Every row gives one point. The last column is the point's height on a tilted bowl or saddle (a function of degree 2), plus a little noise. Along how many of its main directions does it bend up, bend down or stay straight?

Points (16 x 4):
[[  1  -2  -2 -41]
 [ -9 -10 -45  18]
 [-16  -6  12 -25]
 [-31   8  -3   2]
 [-15  22  20  -3]
 [-42  20  21  60]
 [ 18  -6 -26 -18]
 [-13  -9 -20 -21]
 [ 66  18 -44  92]
 [-36   5 -14  13]
 [ -2  -2 -10 -36]
 [-32 -17   1  -3]
 [ 95 -22  37  95]
 [-18  34  33  36]
 [-11  11  36  -4]
 [-12  15 -25  -9]]
Directions: 3 up, 0 down, 0 straight

Points:
[[ 85  36 -44  89]
 [ 40 -20  19  -9]
 [ 56  19  30 -14]
 [ -4 -14  45   1]
 [-50   6 -21   1]
 [ 81 -34  -7  24]
 [-40  35 -30   0]
 [  8 -32   2  10]
 [-25 -59  64  48]
 [ 83  41  14  20]
 [ 32  22 -16  16]
 [ -4  53 -46  24]
 [-38 -11 -64   1]
 [-28  87  65  95]
 [-30  -9 -81   5]
 [  6 -27 -47  29]]
Directions: 2 up, 1 down, 0 straight

Points, 22 rows:
[[  1  -6 -15  25  -2]
 [ 25 -48 -13 -33  -9]
 [  2   1  12  -8   1]
 [  2   8  -4   8   1]
 [ -7 -52  40 -38 -30]
 [-37 -16  28 -24 -18]
 [ 49 -17 -40  48 -54]
 [  6  11 -30 -11  -2]
 [ 13 -64  31  23 -33]
 [-37  13   8   6 -14]
 [ 11 -34 -24 -32   0]
 [ 35 -60 -45 -70 -60]
 [-31  45  -4  41 -52]
 [ 37 -16   0 -51 -20]
 [-21  13  44 -95 -95]
 [ 40  19  -4 -10 -22]
 [-49 -23  28  43 -44]
 [-21   8  -8   1   1]
 [ 41 -25 -13  51 -40]
 [-19 -13 -31 -12   4]
 [-10  28 -18 -40 -20]
 [-24 -18  35  23 -20]]
Directions: 0 up, 4 down, 0 straight

Points:
[[ 22 -13  -7   3 -28 -26 -12]
 [ 39 -63 -14  25   8  23   2]
 [ 16  21 -21   2  -3 -25   3]
 [ 17 -56  14  54 -48  48 -44]
 [  2  -3  55  35  45  17 -13]
 [ 21 -23 -31  -5   8  -2  27]
 [-19 -31  -7 -20  38  -9  15]
 [-52  27   9 -15  14  16  19]
 [-36 -51  29  11 -50 -74 -95]
 [-20  31 -58 -18 -10  52  27]
 [-47  48 -12  47 -46  36 -30]
 [-46   5  20 -18  28 -43 -23]
 [ 24  -5 -17 -20  10   2  29]
 [  5  52 -12  -3  18  59  51]
 [-27 -28 -14  13  32 -15  26]
 [ -3 -35  -3  41 -19   7   5]
 [  4 -28  23 -15 -26 -27 -12]
 [-58  -6 -18   2  -1  -9  17]
 [ 10   7 -33 -14  16   6  37]
 [ 15  31   6 -29 -35  12  11]
 [ 46  31  26 -29 -22 -25 -21]
 [-25   5 -58 -29  26 -21  13]
 [-10 -16  49  12 -21  31 -14]
 [  4 -20  11 -24  -2   6  21]
 [  8 -47 -28  -2   3 -38   3]
 [ -6 -59  -6  42  -2   8  13]
 [-36  -7   7 -24 -48 -17 -22]
 [  6  -6  -5  62   1  29  10]
 [-18  11  15 -11  36  -1  23]
 [ 71  11  46 -41 -24 -10 -17]
 [ 29   6  25 -73  57  -8 -14]
 [ 46  -8   6  20  23  39  17]
 [-19   6   3 -36  18  34  28]
 [ 58   8  22  -5 -36   2 -18]
 [ 55  -1  -3 -54  47  14   7]
 [-11 -38  -3  53  38  18  21]
 [ -4 -28  26 -70 -54  18  -6]
 [ -5   0 -29 -28  25 -26  16]
 [-79  95  19 -53  -8  22 -46]
 [-17  -6  15  24   2 -53 -37]
 [-12   6  59  39  28 -49 -72]
 [ 15  25  -3   0  15  45  43]
 [-51   2 -51  31 -24 -16   1]
 [  9 -29 -38  27 -24 -38 -17]
 [ 20  18 -33 -21  30   9  38]
 [  7   6 -31 -68   7 -57 -34]]
Directions: 0 up, 4 down, 2 straight
